Every row gives one point. To make a cloud, some directions were put in groups of two or more. Within a group, all points are equally far from the middle, so they leave a hole (a ring in 2 directions, a hollow ball in 3). The other directions are filled evenly. Then the cloud was stretched, turned, moved and blurred a little. How many holes are there, and how many directions does each take, smallest first?

Cloud, 19 rows:
[[ 40 -45  46]
 [-18 -27  83]
 [-40  28 -24]
 [ 29  -8  77]
 [-69  15  14]
 [ 51 -11  57]
 [ 65  16  17]
 [-61 -37   7]
 [-48 -11 -30]
 [ 44 -46  41]
 [ 59 -39 -23]
 [ 25 -48 -44]
 [-24 -66   0]
 [ 39 -26 -49]
 [ 35 -11  73]
 [-71  -2  24]
 [ 34  32 -31]
 [  9  33 -38]
 [  6  23  82]]
Holes: 1 (3)

Cloud (31 x 4):
[[  37  -82  -18    8]
 [  53   -1  -25   37]
 [  31   56  -20   39]
 [  -4   53   21  -54]
 [  -1   38   14   26]
 [  66   50  -79   -8]
 [  44   11   -1  -11]
 [ -17   86    8    2]
 [ -32  -19    7  -66]
 [ -62  -37   11   26]
 [  54  -13  -52  -71]
 [  14  -26   46    2]
 [ -27  -43  -22  -10]
 [  71   -4   44  -71]
 [   0   27   12   17]
 [ -49    9   62  -49]
 [  26  -59  -85   25]
 [ -11   57   35  -11]
 [ -81  -18   48   33]
 [  38  -44  -26   54]
 [   8   18   13  -11]
 [ -47   39  -25 -111]
 [ -13  -46   42   17]
 [  30   -1  -13  -40]
 [  -8  -62  -46  -23]
 [ -32  -40  -14    9]
 [  -3  -37  -63  -83]
 [ -10   -2  -59   -2]
 [   9   63   42   11]
 [  85   31  -21  -91]
 [   7  -40  -56  -45]]
Holes: 0

Cloud (30 x 4):
[[  6  77  37 -24]
 [-16 -34 -47 -66]
 [-12  18  72 -54]
 [ 14  16 -12 -96]
 [-44 -44 -26  20]
 [ -6 -63 -18  16]
 [ 61 -28  35 -24]
 [-13 -23  24 -88]
 [  6  14  57  51]
 [-28  65  20  13]
 [ 55 -18  57 -20]
 [ 46  46  54 -56]
 [  3 -67 -10 -32]
 [  3 -13  77   1]
 [ 28  33  36  60]
 [-17  16  39  58]
 [  4  48  28  57]
 [  3  20 -43 -79]
 [ 48  -1  19 -84]
 [  1  14  21  71]
 [ -1  62  41  33]
 [ 52 -16 -28 -67]
 [-18 -49 -52  10]
 [-54   2 -32 -53]
 [ 47 -42  22  20]
 [ 80  23  33 -18]
 [  3  16  84   0]
 [ 23  -5 -59 -64]
 [-14   8 -49  51]
 [ 58 -43  -9 -14]]
Holes: 1 (4)

Cloud (55 x 6):
[[-44  45  -8 -40  19  21]
 [ 65  19 -21  40  15  53]
 [-61  20  -4  -7 -18 -31]
 [-24 -13  68   9 -90  64]
 [ 75  45  -2 -58  -1  62]
 [ 55  29 -52  46  13  36]
 [ 34  44 -69  17  23   2]
 [ -7 -12  23 -51  46 121]
 [ 38   7  35  16  65   3]
 [-12 -28  53  65 -48  56]
 [-42 -40 -40 -12  19  -8]
 [ 55   7  17  20  40   4]
 [ 30   7  42   3 -68 -27]
 [ -1  26  57 -14 -47  32]
 [-43  26 -36 -68  66 -18]
 [ -2  -4   7 -80 -68  39]
 [ 30 -29 -55  17  11  13]
 [ 11 -30 -43  60  33 -11]
 [-62  17  12   0 -10  36]
 [-30 -21  15 -49  25  89]
 [ 76  34  25 -32 -14  70]
 [-18  61 -22 -45 -11  74]
 [ 40 -24 -39 -12  25 -40]
 [ 50   5   7  55   5   7]
 [-38 -23   6 -45 -11  81]
 [ 36  48 -33 -19  33 -29]
 [-34 -70   0 -19 -65  69]
 [ 33 -50  55   5 -26  87]
 [-28  28  13   0 -79  14]
 [ 50  65 -29  23  27  12]
 [ 19  26  47  54 -31  76]
 [-22   1 -81  30   2  65]
 [ 24   0  71  24 -87  58]
 [-33  16   3  10 -64 -62]
 [ 58  17   9  49  -8  44]
 [ -8  11  65  56 -27 -10]
 [ 27   1   4  44  86 -16]
 [ 37  10  -5  43  47 101]
 [ -1  27  50 -31 -48  29]
 [-33 -21  -9  24  72  31]
 [ 11  24  68 -32  -2  17]
 [-59  11   3  10 -47 -66]
 [-10 -43  22  58 -27  75]
 [ 32  27 -33 -18 -23  -5]
 [ 41 -21  43  52 -40  58]
 [ 68  32  11 -32  52   3]
 [-32  36  30  -2  -7  92]
 [-16 -15  32  -7  95  20]
 [-13  41  50  38 -37  51]
 [ 58  -2  44  -3  13  55]
 [-10 -78   4 -40  24  40]
 [-53 -54   5  -3   3  11]
 [-38 -22 -24   9  46  51]
 [ 83 -32  44 -28 -30  44]
 [ -7 -36 -39 -79  21 -15]]
Holes: 1 (3)

Cloud (56 x 6):
[[   8  -55    6   39   -4   49]
 [ -29   62   55   54   34   -2]
 [ -87    1    3  -11    2   23]
 [ -15   16  110  -50  -47   -7]
 [  23   -8  -10  -41    0  -10]
 [ -91   59   41    0  -26  -27]
 [  12   58   47   28  -20   94]
 [  49   63   63   14  -20   46]
 [   7  -16  -39  -25   -1  -38]
 [  69   41    6  -27   17   51]
 [ -94   31   42  -57  -20  -31]
 [ -58  -51   10    9   61   31]
 [ -32   13   77  -31   -1    2]
 [ -42   59   73    0   -1   30]
 [  22  -61   46   49   34   -7]
 [  16  -17   69   61  -20   56]
 [ -14   17   -1  -56  -60   42]
 [ -48  -31   21   57   24  -62]
 [  53  -88  -20  -17  -13   53]
 [  19  104   14   11  -38    8]
 [  49   86    7  -61  -62   -2]
 [ -55   96  -18  -34  -12   30]
 [   2  -21   28  -25 -108  -48]
 [  -1   11  -44   13  -70  -57]
 [ -45   24   30  -48   17   20]
 [  25   56   47   28  -23   12]
 [   1   10   69  -14  -56   76]
 [  10   12   44  -52  -11   78]
 [ -23  -20   31   16   56  -46]
 [   7   75    1    8  -54   13]
 [  43  -11   31   14   29   23]
 [ -18   32   15  -59  -34  -26]
 [ -55  -50   11  -23  -28    1]
 [ -59  -64   24  -25  -48   49]
 [  12   22   51   56  -37   19]
 [   4   41   51   38   22   62]
 [  71  -52  -27   40  -17    4]
 [ -13  -50   61   -3   65   56]
 [ -10  -19   17  -62   17   25]
 [ -60   60   24  -81  -36  -21]
 [  -2   62    5  -51   20   35]
 [ -20   47   64   31  -29   79]
 [ -81   42   46  -58   -6  -41]
 [  76  -36   10   45   -7  -33]
 [ -12  -62   32   19  -26    1]
 [   7  -12   15  -19  -82  -41]
 [ -19   21   -1  -13  -82  -44]
 [  -9    0    3   47  -46   -2]
 [   4  -76   -4   -4    8   14]
 [ -19   71   18   -4  -29   11]
 [  43   52   42   36   -1   15]
 [ -75   45   71  -62   -5   55]
 [ -13   39   53    1  -74  -21]
 [ -14  -10   -1  -66  -31   34]
 [  -6   36   89   -4   -5   26]
 [   9   38   43  -35   54  -29]]
Holes: 0

Cloud (82 x 8):
[[ -24  -54   46  -32  -29  -19    1   35]
 [  19   -2  -50  -67  -55    1   25   10]
 [  11  -47  -82   13  -59   29  -32   23]
 [  44   40   18   40  -35   77  -34   10]
 [ -27  -38   27  -25  -28   21   73   58]
 [ -54  -53  -63  -20   44   17   -6   13]
 [  42   -3   -1  -53  -55  -20   36  -46]
 [ -36  -34   32   -5  -22  -17 -100   51]
 [  -6  -30   37  -54  -25  -34   80   19]
 [ -53   29   19  -41  -59  -37  -31  -37]
 [ -98  -43   28  -37   68   23  -36    0]
 [  49   -1   58  -43  -23   -2  -14   34]
 [  10 -104  -35  -55   -7   53   37  -16]
 [   7  -78   11   28  -33  -24  -31   15]
 [ -10  -42  -38   -1   -4  -36  -11   -7]
 [ -17  -81  -46    7    3   27   42  -26]
 [  45   50   41   15  -95  -46    4  -29]
 [ -30  -18  -48   47   34    6  -18   46]
 [  14  -71    6  -35  -33  -32  -20   15]
 [ -26   37   43  -89   40  -54  -32   22]
 [ -37  -31   81  -68  -68   45   23   21]
 [ -19  -45   29  -47  -44   35   29  -20]
 [   0 -105   61    3   45   58    3  -27]
 [ -49   39    3   64   19    9   30    1]
 [ -88  -10   50  -67    9  -46    0   48]
 [  13  -56   44   -5  -18  111    4  -25]
 [   8  -80    2   34   -5  -19   35   37]
 [ -73   12   -1  -44   61  -21  -20  -19]
 [ -11   67   49   53   -5    1   -7    3]
 [ -33   71   41  -16  -17  -48   32  -27]
 [ -59   11   39   16    3  -11   38  -14]
 [  43  -49    4   72  -37  -43   -7   -6]
 [ -11   37  -76   33  -27   83    0   25]
 [ -74   47   16   41   22   36  -18   14]
 [  72  -60  -62   59   46   30  -56  -42]
 [ -23  -29  -65   22  -60  -14  -30  -29]
 [ -32   15   49  -10  -11   11   46  -41]
 [ -60  -47  -58  -32   13  -25   -7   42]
 [ -15   16   34 -102   33  -62  -47  -35]
 [  86    2    9   26   19   54    0  -68]
 [ -67  -31   11   41  -66   19   51  -20]
 [   7  -73    1   94  -48   40   26   65]
 [ -86   -1    5  -87  -62    7  -17   15]
 [ -30   15  -18    8    9  -67   42   30]
 [ -33   45  -31  -37    0   55   29  -70]
 [ 105  -11  -25  -45  -38   30   52   -9]
 [   7  -93   38  -41   -3  -43  -75  -18]
 [  15  -77   10  -13  -10   79   16   -8]
 [ -22   43  -26    2  -14  -32   60   -9]
 [  45  -38  -21   18  -18   56   45   52]
 [ -37    5  -28   33  -40  -60    3   27]
 [  12  -15   23  -27  -84   15  -76   14]
 [  20  -32  -28  -29   66  -11   29  -45]
 [  23  -33  -23   75   44   43   18   33]
 [  22 -121   41  -28   10  -24   58   25]
 [  28   29  -13  -39   56   17  -53   -1]
 [ -47   12   17   64  -91    6   22   54]
 [ -32  -39  -25  -53  -32   -7   92   44]
 [ -15    8   60   -3   37   17    0  -48]
 [ -24   -5  -44  -18  -74   44   -2   58]
 [ -33   52  -33   66   71  -12  -62  -18]
 [ -18    5  -98  -28    4  -41  -29   68]
 [  25    2  -61  -25   -6  -43  -19  -18]
 [  -6    8  -48   50  -79  -17   64  -16]
 [  -9   17   21  -98  -31   16  -26   -2]
 [ -21  -56   30  -40  -47   57   25  -13]
 [ -57  -49  -66    0    1  -57  -26  -33]
 [ -23   33  -47   10  -38   56   44   53]
 [  22  -46  -40  -28   23   55   37  -19]
 [   6   17  -80   -3  -39   12    1   62]
 [ -90   13   33  -14  -34  -71  -20   70]
 [  57   20  -23  -61   -4  -18  -34   33]
 [   2  -80   77   64   30   21   39  -37]
 [   8  -25   62  -26  -36  -47    9   42]
 [ -21   39   62   -3  -46   -5   71    0]
 [   7   -3  -78   49   14  -26  -22   -7]
 [ -80    8    7   42   -8   -5   44   51]
 [  -1   19   21  -31  -48   27   -5   35]
 [ -52  -39  -23   23   33   58  102   72]
 [  20   50  -97  -20  -27  -17    8  -52]
 [  89  -13    6    4    3  -66   23   -2]
 [  11   53   22  -38    0   31  -61    7]]
Holes: 0
